Every row gives one point. To make a cloud, some directions were put in groups of two or more. Within a group, all points are equally far from the middle, so they leave a hole (a ring in 2 directions, a hollow ball in 3). The other directions are filled evenly. Then the cloud was stretched, turned, moved and blurred a little. How many holes are there, and how many directions does each take, smallest first?

Cloud:
[[-0.49  0.19]
 [ 0.66 -1.34]
 [-1.95  3.07]
 [ 0.90 -0.99]
 [ 3.23 -1.66]
 [ 2.09  1.39]
 [ 0.62  0.72]
 [ 1.14 -0.83]
 [ 2.77  0.15]
 [ 0.61 -1.43]
 [-1.40  2.39]
 [ 2.29  4.49]
 [-0.70  2.51]
 [-2.09 -1.74]]
Holes: 0

Cloud:
[[ 0.06  4.24  2.34  1.60]
 [ 1.02  3.69  3.00  1.02]
 [ 1.66  1.34 -1.78  4.31]
 [-0.63  1.30 -0.47  3.04]
 [ 1.02 -0.61  2.07 -0.46]
 [ 0.02 -0.60  2.05  0.57]
 [-0.51  4.54  1.00  1.68]
 [-0.86  4.39 -0.42 -0.33]
 [ 3.00  1.17 -0.34 -1.89]
 [-0.91  1.44 -0.90  2.22]
 [-0.57 -1.16  1.41  0.80]
 [ 2.69  3.88  2.60 -0.15]
 [ 2.61  0.66  0.07 -2.14]
 [-1.35  0.19  1.34  1.14]
 [ 2.49 -0.56 -0.06 -1.82]
 [-1.16  0.95  2.66 -0.74]
 [ 2.11  2.82 -1.57 -0.76]
 [-1.11 -0.10  1.04 -1.99]
 [ 0.82 -1.04 -0.11 -2.15]
 [ 0.25 -0.03  0.72 -2.84]
 [ 0.52 -1.48 -0.79 -1.59]
 [ 1.54  4.56 -0.96 -0.07]
 [ 1.65 -1.98 -1.89 -0.88]
 [ 1.22  1.74 -0.62  4.09]
 [ 2.58 -0.21  0.27 -1.83]
 [ 3.18  1.24  1.33  1.33]]
Holes: 1 (3)

Cloud (55 x 6):
[[ 1.73 -1.30 -2.69  0.36 -1.36  0.02]
 [-0.05 -2.31 -1.42  1.02  0.23  2.99]
 [ 0.38  0.17  1.58 -3.01  0.77 -1.30]
 [ 2.52 -0.08  0.63 -0.24  3.24 -0.99]
 [ 0.09  1.17  1.01 -3.31  0.95 -1.05]
 [ 3.58 -0.87  1.68  1.84 -1.40  0.02]
 [-2.98  0.72 -0.48 -1.38  0.49 -2.01]
 [-2.57 -1.36  0.52  0.53 -0.22 -2.38]
 [ 0.15  1.86  2.85  2.38 -1.43  3.18]
 [-1.58 -2.44 -0.19  2.91  0.82 -0.53]
 [-2.07 -2.01 -0.62  2.77  1.37  0.97]
 [ 0.70  3.25 -1.47 -1.93 -0.71  2.18]
 [ 2.43 -1.22  2.47  2.52 -1.37 -0.50]
 [-1.84 -0.82 -1.26  2.64 -0.43  3.17]
 [ 3.15  2.43  0.89  0.57 -0.06 -2.24]
 [ 0.24  0.75  3.17  0.62  0.35  3.35]
 [ 2.87  2.36 -0.64  0.79  0.52  3.52]
 [ 3.54  1.81 -0.01  3.29  0.86  0.92]
 [ 0.59  4.30  1.41  1.57 -1.76  0.54]
 [-1.06 -0.77  1.62  4.12  1.10  1.28]
 [-0.84  1.16 -2.13  0.63  0.71 -3.15]
 [-0.45 -0.13  0.53 -1.00  2.42  3.03]
 [-1.15 -2.52 -0.32  3.26 -0.10 -0.11]
 [-1.56 -2.73 -0.75  1.23  0.96 -1.09]
 [ 0.85  2.15 -1.43  4.53  0.92  0.72]
 [-0.51  2.85  3.06 -0.20  1.93  1.28]
 [-2.51  2.77 -2.03 -0.83  1.99  1.34]
 [-2.12  1.60  1.72  2.93  2.55  1.04]
 [ 2.29  1.18 -1.21 -2.18  0.86 -1.81]
 [ 4.36  0.19 -1.08  0.70  0.17  0.70]
 [ 1.35 -1.08  2.66  2.53  1.89  0.56]
 [-2.35  1.48  1.23  2.86 -2.00  2.41]
 [ 0.17 -1.95 -1.67  0.61 -2.31 -0.43]
 [ 4.20  1.15  0.22  1.96 -0.05 -0.79]
 [ 0.77 -0.60 -2.87  0.94 -1.61 -0.91]
 [-0.97  1.49  4.03  1.05 -1.19  1.72]
 [-3.45  0.73  1.26  2.24 -1.01  2.22]
 [-1.37  2.74 -2.68  2.66  2.20  1.03]
 [-0.82 -2.69 -1.48  1.89  0.22  1.76]
 [ 0.08 -1.04 -1.71  4.07 -0.85  0.70]
 [-3.44  0.68  2.31  1.04 -1.24 -0.55]
 [-0.11  0.31 -2.90 -0.06  1.49 -2.50]
 [-0.54  1.99  3.52 -1.11  0.92  1.32]
 [ 1.30  1.81  0.45  4.48 -0.29  2.34]
 [-3.63  0.99 -0.02  1.92  2.16  1.36]
 [ 1.94 -0.54 -3.40  1.10  0.13  1.59]
 [-1.25  3.32  0.23  2.24 -2.50  0.79]
 [ 0.95  3.95  0.09  3.42  0.81  1.87]
 [ 2.07  0.15  1.46  0.97  3.52 -0.18]
 [-1.47  0.12 -0.14 -1.38 -2.47  2.69]
 [ 0.62 -0.59 -1.84 -1.55  2.22 -1.95]
 [ 1.08 -1.67  2.17 -2.00 -0.71 -0.55]
 [ 0.46 -1.49  0.63 -1.97 -2.48  0.44]
 [-0.44  3.19 -0.23  1.72 -1.83 -1.75]
 [ 0.75  0.29 -2.43  3.46 -0.53 -1.06]]
Holes: 3 (2, 2, 2)

Cloud:
[[ 1.58 -1.88 -0.79 -2.52  0.34  2.50  1.19  1.09]
 [ 0.03  0.18 -2.01  2.03 -0.91 -3.18  1.65  1.18]
 [ 5.31 -0.49 -0.25 -0.09 -2.40 -0.97  0.64 -1.91]
 [-1.16 -0.76 -2.57  1.21  1.15 -0.59 -0.37  0.49]
 [-0.44  2.40 -1.35  2.51 -0.74 -3.18 -1.05  1.79]
 [-0.09  2.55 -2.67  2.42 -0.54  2.03  0.27 -0.68]
 [ 3.55  0.35 -2.27 -1.10 -0.10  2.59 -0.73 -1.39]
 [ 3.02  1.29  0.48  3.34 -2.19 -2.37 -1.97 -0.49]
 [-1.99  0.46 -0.50  0.59  2.12  0.06 -0.37  0.38]
 [-1.21 -0.80  2.35 -1.35 -2.40 -0.61 -1.58 -0.21]
 [ 2.06 -0.51 -0.10 -1.20 -0.35  0.42 -4.15  3.23]
 [-2.30 -2.43 -2.13  2.09  2.44  0.03 -1.09  1.78]
 [ 3.84 -1.46 -1.42 -1.96 -2.85 -0.46 -0.49 -0.98]
 [-2.42 -2.29  1.36 -0.03  0.20 -2.57 -0.39 -2.07]
 [ 0.08 -1.43  0.71  3.61  1.98 -0.80  1.59  0.53]
 [ 0.03 -0.74  2.79  1.19  2.80 -3.29 -0.19  0.37]
 [ 2.24 -1.93 -4.23  3.58  2.56  0.33  0.76  2.44]
 [ 1.87 -3.40 -0.49 -1.17 -2.35 -1.61 -1.97  2.03]
 [ 3.58 -2.99 -2.13  0.20 -1.00 -3.14  2.02  1.28]
 [ 3.69  0.10 -1.07 -0.52 -2.10 -1.57  1.28  2.06]
 [ 2.71  1.46 -1.76  0.78 -0.10 -2.38  0.64  3.99]
 [-1.82 -2.68 -1.44  0.11 -0.63 -2.95  0.44  1.32]
 [ 5.00  0.28  1.45 -1.23  1.45  0.53 -3.73 -0.37]
 [-1.23 -1.54  2.03  1.11 -1.06 -3.82  0.70  1.41]
 [ 1.27 -0.47  4.51 -0.59  0.04 -0.52  1.00  0.59]
 [-2.13 -1.09 -2.20  0.44 -0.04 -2.44  1.23 -1.29]
 [ 2.41  1.18 -1.19 -3.59  0.68  0.67 -0.87 -0.22]
 [ 1.52 -1.05 -1.40 -1.67  0.25  0.46 -1.95  3.23]
 [ 0.37 -2.30  1.01  0.14 -1.10 -1.46  0.96  2.33]
 [-1.31  2.54  2.35  3.01  0.86 -3.86  0.49 -0.06]
 [ 2.41  0.57 -1.51 -1.65 -0.79  1.23 -0.32  1.66]
 [ 2.05 -3.72  1.73 -1.41 -0.60 -3.77  1.64 -1.31]
 [ 4.60  1.52  0.62 -0.09 -0.76 -3.78  0.33 -1.27]
 [ 3.33  0.31  3.09  0.27  0.23 -2.09 -0.59 -3.50]
 [-2.34  1.63  0.14  1.44 -0.47 -1.83  2.16  1.98]
 [ 1.83 -0.67  2.27  1.06 -0.76  0.30  1.44 -0.92]
 [ 0.97 -1.33 -1.44  2.99 -0.50  0.97  0.24  1.24]
 [ 4.70 -1.18  1.03  1.22 -0.39  0.86 -1.03  0.91]
 [ 0.00 -1.36 -2.15 -2.10 -0.49 -0.89 -1.86  1.54]
 [ 0.51 -3.37 -1.57  2.34 -0.33 -2.94 -1.74 -0.37]
 [-4.01  0.61 -2.97  0.59 -0.97 -3.07  2.00  1.05]
 [ 0.13  2.31  0.38  1.46  0.19 -1.78  1.14  1.64]
 [ 0.58 -2.51  0.09  0.67  0.16 -3.22  2.36  2.25]
 [-2.04  3.59  0.06  2.62  0.33  0.62 -2.19 -0.38]
 [-2.90  2.34 -0.21 -1.17 -1.36  0.99 -3.01  1.29]
 [ 2.81 -2.15  2.04  1.64 -0.15 -0.85  1.74 -0.13]
 [ 3.97 -2.67  0.59  2.05 -0.97 -1.09  0.27  0.95]
 [-2.09 -1.88  2.56  1.84  0.91 -4.34  2.19 -0.41]
 [-1.09  1.12  0.50 -0.30  0.06 -1.41  2.75 -0.77]
 [-1.01  2.18 -2.45  0.52  0.45  1.30 -1.06 -0.20]
 [ 5.79 -0.77  0.87 -0.17  0.29 -3.13 -1.83 -2.28]
 [-0.52  0.24  0.35 -0.01  1.58 -1.85  2.55 -2.40]
 [-0.79 -1.04  1.39  2.26 -2.87 -1.13 -0.48  1.06]
 [-1.00 -0.19 -0.84  2.10  1.06 -1.24  1.35  1.89]
 [ 1.61  1.13  2.28 -1.02 -1.73 -0.22  1.10 -1.99]
 [ 1.77 -3.22 -0.18  0.98 -1.63  0.59 -1.88 -1.09]
 [ 3.08 -1.65  0.36 -2.62  0.56 -0.59  0.51 -2.80]
 [-1.26  1.16  1.79  0.62 -2.68 -1.37  0.16 -0.41]
 [ 0.37  0.51  0.66  2.12  1.48 -1.65 -1.74  1.88]
 [-0.46 -3.51 -0.74  2.82  0.09 -3.51  0.69  0.95]
 [ 2.04 -0.35  0.42  1.18 -1.59  0.39 -3.41  0.98]
 [ 6.49 -2.59  0.69 -0.55  2.39  2.82 -1.62 -1.84]
 [ 1.30 -1.60  1.72 -0.62 -3.43 -2.59 -1.42  1.40]
 [ 3.18 -0.89 -1.95 -0.11  0.99  0.01 -1.27 -2.00]
 [ 0.30 -0.96 -1.64 -0.99 -1.34 -2.86 -1.25  3.22]
 [ 2.60 -3.39  1.12 -1.50  2.62 -1.46 -1.07  2.74]
 [ 1.13  0.00  2.76  0.84  1.15  0.26 -0.57 -0.15]
 [-2.89  2.23 -1.17  2.92 -1.04 -4.69  0.26  0.95]
 [-1.38  3.36  0.38 -1.52 -1.96 -3.13  1.37  0.81]
 [-1.51  1.23 -0.55  3.68  2.42  1.03 -2.29  2.27]
 [-2.31  2.47 -2.12  2.35  3.87 -0.38 -0.71  1.39]
 [ 4.36  1.51 -2.16  0.22 -0.28  2.58 -1.03  0.90]
 [ 2.57 -2.06 -1.34 -0.03 -1.81 -0.05 -1.60 -0.77]
 [ 1.61 -1.93  0.81 -0.15  1.40  0.05 -1.80 -2.17]
 [ 0.81 -0.94  1.16  1.21 -0.18 -0.57 -0.28 -3.35]
 [-3.47  1.03 -2.22  1.73  0.89  1.44 -2.13 -0.04]
 [ 2.43 -2.16 -0.75 -1.23 -0.26 -1.06 -1.32 -0.89]
 [ 3.11  0.38 -0.62  2.60  0.57  1.13  0.90  0.48]
 [ 3.24  1.07  2.37  0.58  0.81 -3.99  1.64  0.38]
 [ 3.12 -0.53 -0.78 -1.47  2.35 -0.33 -2.82 -0.97]
 [-3.34 -0.19 -1.27 -1.30 -0.18 -0.40  0.07 -0.08]
 [ 0.56 -0.21  1.20  0.20  3.74 -1.40  1.39  0.58]
 [-4.36  3.07 -3.00 -0.25 -1.53 -0.05 -1.09  1.90]
 [ 5.50  0.32  3.20  0.67 -0.52 -1.59 -2.07 -1.93]
 [ 1.15 -2.56  2.55 -0.13  0.98 -0.89  1.24  0.95]
 [ 1.67 -2.61  0.08 -0.76  1.81 -3.47 -0.88 -2.19]]
Holes: 0
